Each row is a point. Any point is a mix of the corners, with weights that add up to 1. It lies inside the corners' shape when no weight is negative. Is each point inside? If not, which corners have a negative weight?

Corners:
(1): [28 10]
(2): [ 19 -20]
(3): [-60  -3]
Points:
[-59 -15] => outside (1)
[-50  -3] => inside
[-9 -4] => inside
[8 6] => inside
[-40 -11] => outside (1)

Corners:
(1): [ 56 -32  -3 -20]
(2): [-2 -3 51 -4]
(3): [-26  60  -8  17]
(4): [  2 -15  16 -17]
(5): [-24   7  15  24]
Points:
[ 29 -18  16 -22] => outside (5)
[  8 -29  39 -11] => outside (3)
[  9  33 -19  -5] => outside (2, 5)
[ 7 21  4  8] => outside (4)
[  4   8  -8 -14] => outside (2, 5)

Corners:
(1): [-41   1   6   0  -1 -22  11  -4]
(2): [-4 -5 -7 12  0 19  1 41]
(3): [22  2  7 41 17 -5 -1 -3]
(4): [-12   6 -25  45  18  16 -12   1]
(5): [  8 -10  -7 -10 -30  -8  -2   4]
(6): [  9 -26 -19 -37  -5 -16  -4  16]
(7): [-25  -7  18  -8  -7  -6  28 -33]
(8): [-18   6  24 -12  -1  -8   4 -27]
(9): [ 17  37  -8  45  21  15  11 -16]
Points:
[-12  -4  -4  -6  -3   0   5   6] => outside (3)
[-18   1  -1  -3  -5 -10   8 -22] => outside (2, 3)
[-10 -13   0 -11  -5 -10   6  -3] => outside (9)
[13  1  3  5 -1 -6  2  4] => outside (4, 7)
[-16   3   0   8   1  -7   1   1] => outside (7)
[-45 -28   6 -60 -21 -32   1 -23] => outside (2, 3, 9)

Corners:
(1): [ -5  13   3   1 -23  -6 -15  16  24   7  23  21]
(2): [ 29  -2  -6  16 -10 -11 -17  -6  23 -31  12  -4]
(3): [ 16 -53   0   5  10 -19  -6   6   3 -21  20 -11]
(4): [-27   6  -6  14 -34  22 -14   4 -26  15 -29  -7]
(5): [ 24 -27  12   0 -56  18  -8 -17  15   8   1  36]
(6): [  3  -2  -2   1  12  -2  22  25 -43 -31   1   1]
(7): [ 17   6  -5 -32  12  24 -18  -3  -6 -49   3  -4]
(8): [  1   5  33  22  14  28 -25 -13  12 -13 -15  -7]
(9): [ 21  14   0  -4  11  15   9  23  13   2 -13   5]
(10): [ 19   0   8  -7  -1  28  -5 -32  24 -23  15  -8]
(11): [ -6   0  -6 -19   9 -60  -6   0 -33   5   3  -9]
(12): [ 28  16  18  14  18  29 -25   9 -28 -17  15  -8]
(13): [ 12   6  28 -18 -45 -34   4   6  10  14   4  -6]
Points:
[ 13   3   8  -2  -4   2  -1   8  -8 -11   3  -1] => inside
[ 12 -20 -19   6   5 -14 -15   9 -31 -34  22   4] => outside (8, 9, 10, 13)
[ 33 -14  15  -1  -2 -24 -10 -10  24  -3  13  -3] => outside (1, 4, 6, 7)
[ 29  -6  20   5  -8   6  -1   5  20 -12  20   7] => outside (4, 7, 11)
[ 11   5  11  -5 -15  -4  -6   5   2  -3   3  -1] => inside

Corners:
(1): [ 11  15   5 -11   9 -16  -3  39   7 -13 -21  25  18   8  32 -32 -14  33]
(2): [ 12  -9 -19  -2  38  17  -7 -38  -3  20  21  14   3  19   4   6  16 -26]
(3): [-10 -11   6  -9 -23  49   2 -13  -9 -16  -7  13   9   2 -15  17  -2 -19]
(4): [  4  15 -27 -34 -25   6   0 -23 -11  -6 -28  20 -11 -22 -26 -15   6 -25]
(5): [-25  -3  -4  -3  25 -20   0  16  -6  -8  -6 -21  19 -10  -5 -19 -16   3]
(6): [ -2  23  -8  26  20  23 -10 -37 -11  32  20   5  -8   1  12 -16  -4 -13]
(7): [-14  18 -12   5 -11  28  35 -18  -9 -11 -16  -1 -19  37 -26  26  18 -24]
(8): [ 32   9 -12   9  14   1   7 -40  19  -1  50  -2 -21 -35  21 -15 -28  -2]
(9): [ -6  -7   9 -22 -33  -4  33  -8  -5  16  -5   2 -21 -10   3   0  18 -24]
(10): [ 16  -7  24  18   6 -37 -14  29  -6 -29 -33   3  35  11  25 -10  -3  -1]
(11): [-24  -9   7 -10 -17  23  10  -9  18   4 -32  34  -7 -17 -24  35  33 -25]
(12): [ -5  17  14   1  17   7  -1  -3 -14  -3  50  39 -10   5   1   4 -11 -30]
(13): [-26 -16 -36  -5 -23   8  17  -4 -14 -18 -47  23 -11  -6  14  12  15 -40]
(14): [  0 -17  -8  -5 -13  11  46 -24  10   8 -42  19 -31   0 -14 -15  -6 -33]
(15): [ 20   7   4  -5   3 -43 -47  23  -9  -2  11  16  -9  10  30   0 -45  28]
(16): [  1  -3  20  -9   7 -28 -38  22  13 -27 -35  -3   2  -3  28 -33 -10   4]
(17): [ -3  -5 -24   4 -11 -11 -25 -27  -8   6  57  26 -11  14   4 -33  -2  -3]
(18): [ -5  16  -1   0   8 -26 -16  13  43  -6 -18   5  30  17  36 -14 -19  -4]
(19): [ -1  10   2   2  17  -6   4 -60 -24 -13  21  19  -5   1  12 -10 -15   9]
Points:
[ 15  16   4   2   8 -12  -4 -17  -6   0  20  22   2   7  12  -5  -5   1] => outside (3, 5, 13, 14, 16)
[  0   4   1   2  15  -1 -13 -19   1   0  10  11   3  -3   4  -9  -9  -8] => outside (1, 7, 9, 13)
[ -2   7  -4  -1   5  -4  -1 -11  -1  -4   3  10  -3   0   5  -4   0  -8] => outside (3, 14)
[ -2   1  -6  -2  -2   2   2 -11   1  -5 -11  10  -1   2   7  -5  -3 -11] => outside (12)
[  2   3  -4  -2  -6   5   6 -15  -8  -1   0  18 -12   4   2  -6   1 -13] => outside (5, 18)
[ -5   0   0  -3  -2  -3  -2  -1  -2  -6 -15  14   1   5   5  -5   0 -11] => outside (8)
